Each row of a before or after table is a point. One or more steps were done to the points. Then noise was added and the rows were shuffled. The steps act on columns, c1 being the first. Write out the steps. A step turns or swaps two columns, mirrors them in a line or flattens them onto one, adds a multiple of one to another, or multiplies or shifts one. Angles are multiples of 10 degrees, from the lower column toward the higher: turns from -170 to 170, lines from 10 to 170 but not 90. Use the fewest steps. Two steps may share a column if one is a turn and the other turns, adds or multiplies; they go together, in the order done. Otherwise the lowest column goes first.
In the rows, 128 means zero.

Before, 9 rows:
[[124 124]
 [188 136]
 [135  90]
 [123 109]
 [ 87 170]
 [149 174]
 [141  91]
 [130 195]
 [115  96]]
After:
[[108 124]
 [ 93 115]
 [174 149]
 [137 186]
 [124 125]
 [ 88 133]
 [ 93 140]
 [169  88]
 [196 127]]
Steps: swap c1 and c2

Before, 10 rows:
[[107 101 125]
 [119 147 183]
 [148 103 105]
 [116 104 180]
 [ 87 138  96]
 [ 37 109 140]
 [108 120  96]
 [138 151 130]
 [ 89 135 141]
 [139  54 102]]
After (10 x 3):
[[160 121 106]
 [151 104 148]
 [ 76 105 116]
 [116 136  89]
 [126 150 136]
 [ 73 145 120]
 [154  56 139]
 [131 103 105]
 [116 108  37]
 [158 137  87]]
Steps: turn c1 and c3 by 90 degrees

Before, 10 rows:
[[131 201  92 166]
 [154  90 134 129]
 [182 182 133 124]
 [121 157 151 116]
 [113 141 146  61]
 [108 172 123 134]
 [ 51 166 124  91]
 [160 131 157 147]
 [ 73 129 119 123]
 [148 159 145 103]]
After, 10 rows:
[[161 149 161 123]
 [122 136 107  84]
 [135 125 184  72]
 [149 117 120 100]
 [ 90 167 134  53]
 [130  90  50  88]
 [144  61 110 114]
 [146 102 149 101]
 [133 131 154 166]
 [119 124  77 125]]
Steps: swap c1 and c3; turn c2 and c4 by -90 degrees

Before:
[[ 87 156  89 117 166 122]
 [144  72  69  79 128 140]
 [121  72 121 142 158 155]
 [164  74  71 167 100 104]
 [ 87  73 170 122  72 152]
 [ 94 164 138 143  73 190]
 [128  73 111 148 128  91]
 [146 114  96 177 112 128]
 [153 128 147 127 120 102]
 [130 154 115 173 155  92]
 [ 80 160 132 119 119 116]
 [ 70 156  95 177 103  91]
 [111 142  79  93 139 137]
 [ 74 120  99 174  83 117]]
After (14 x 6):
[[ 87 158 100 106 164 123]
 [129  75 115 137 128  91]
 [ 89  72 157 111  72 154]
 [111 142  94  84 139 138]
 [ 79 161 131 110 117 117]
 [120  71 121 133 158 154]
 [ 73 122 107 165  83 118]
 [131 153 121 162 156  92]
 [151 128 142 114 119 102]
 [146  70  86  70 127 140]
 [ 71 158 106 169 101  91]
 [ 94 164 135 134  72 190]
 [147 116 109 165 110 125]
 [165  74  90 157 100 102]]
Steps: multiply c3 by 0.7; shift c4 by -10

Before:
[[191 187  73  86 180 139  86 107]
 [124 121 136 158 116 172 105 154]
 [ 85 103  61 145 161 170  93 117]
 [164 187 111  67 208 130  94 155]
 [ 96 180 156 152 127 131 152 137]
 [ 83 153 146 137  89 117 111 158]
 [104 140 178 124 120 145  99 119]
 [109 140 151 101 115 121 161 147]]
After (8 x 8):
[[117 140 140 104 117 124 161 154]
 [102 179 132 152 124 131 152 158]
 [101 104 128 143 161 168  94  63]
 [111 140 111 124 119 143 101 175]
 [172 187 117  84 181 139  83  67]
 [125 123 150 159 118 170 106 141]
 [ 97 150 156 139  89 116 108 154]
 [154 186 156  67 206 131  94 116]]
Steps: multiply c1 by 0.7; mirror c3 and c8 in the line at 50 degrees

Before (9 x 9):
[[171 118 150  71 141  88 122 166 144]
 [146 165  98  69 176 100 145 118 124]
 [131 136 120 157 125 160 172 118  85]
 [127 118  83 157 134 152 118 127  58]
 [141 143 118 140  92 193 116 103  55]
 [165 127 105 181 120 143 125  60  85]
 [145 134 135 104 199 141 124 115 122]
 [152 185 118 121 179 112 117 144 146]
 [107 123 172  84 129  58  97 122 176]]
After (9 x 9):
[[ 77 122 172  83 121 102  96 126 172]
 [136 119 120 157 132 142 173 134  88]
 [161 103 117 137 138 153 114 143  64]
 [237 164 149  71 124 112 124 116 142]
 [220  59 106 182 135 133 125 125  87]
 [172 119  99  72 129 116 145 163 118]
 [124 126  83 156 141 138 119 116  56]
 [173 117 135 103 130 135 124 134 113]
 [189 142 117 122 126 123 116 186 136]]
Steps: multiply c1 by 2.5; swap c2 and c8; flatten c5 and c9 onto the line at 100 degrees; multiply c6 by 0.4

Before, 11 rows:
[[138  88 167 164 177 153 155 135 135  74 153]
 [206 162 107 108 146  78  87  74 182 101 123]
 [ 94 154  85 140  60 154  79 135 127 122 123]
 [102 160 124  74 127 116 145  85 109 108  80]
 [169  99  97 154 183 101 140 127 108 146 107]
 [104 127  91 182 131 149  83  91 128 136 129]
 [142 100 104  92 123 166  88 123  75 121 119]
 [190 125 152 126 194 128 118 124 141 143 139]
 [ 83 137 148 146 110  86 102  87 165 104  68]
 [149 121  97 123 190  97  96 129 140 123 141]
 [119 100 127  94 131 124 148  98 164 121 111]]
After (11 x 11):
[[183 100 186 104 152  96 156 100 136 121 147]
 [ 58 155 150 181 171 106 153  85  90 121 140]
 [162 121 135  83  84 154 150 103  96 120 106]
 [199  87 103 126  68  96 105 145 159  59 115]
 [214  98 160 113  70 162 121 137 112 155 137]
 [161 101  97 100 147 137 137 160 108 119 145]
 [ 69 138  81 153 132 187 176 138 124  95 168]
 [157 163  95 102 127 175 194 130  80  95 115]
 [105 126 148 170  92 105 185 118  95 139 136]
 [ 52 159 146  88 163 157 150 171 136 102 172]
 [193 127 103  84  78 123 136 124 143 149 116]]
Steps: add -1.5 times c2 to c1; turn c3 and c9 by 120 degrees; mirror c4 and c5 in the line at 160 degrees; turn c6 and c11 by 160 degrees; turn c7 and c8 by 130 degrees; multiply c10 by 1.3
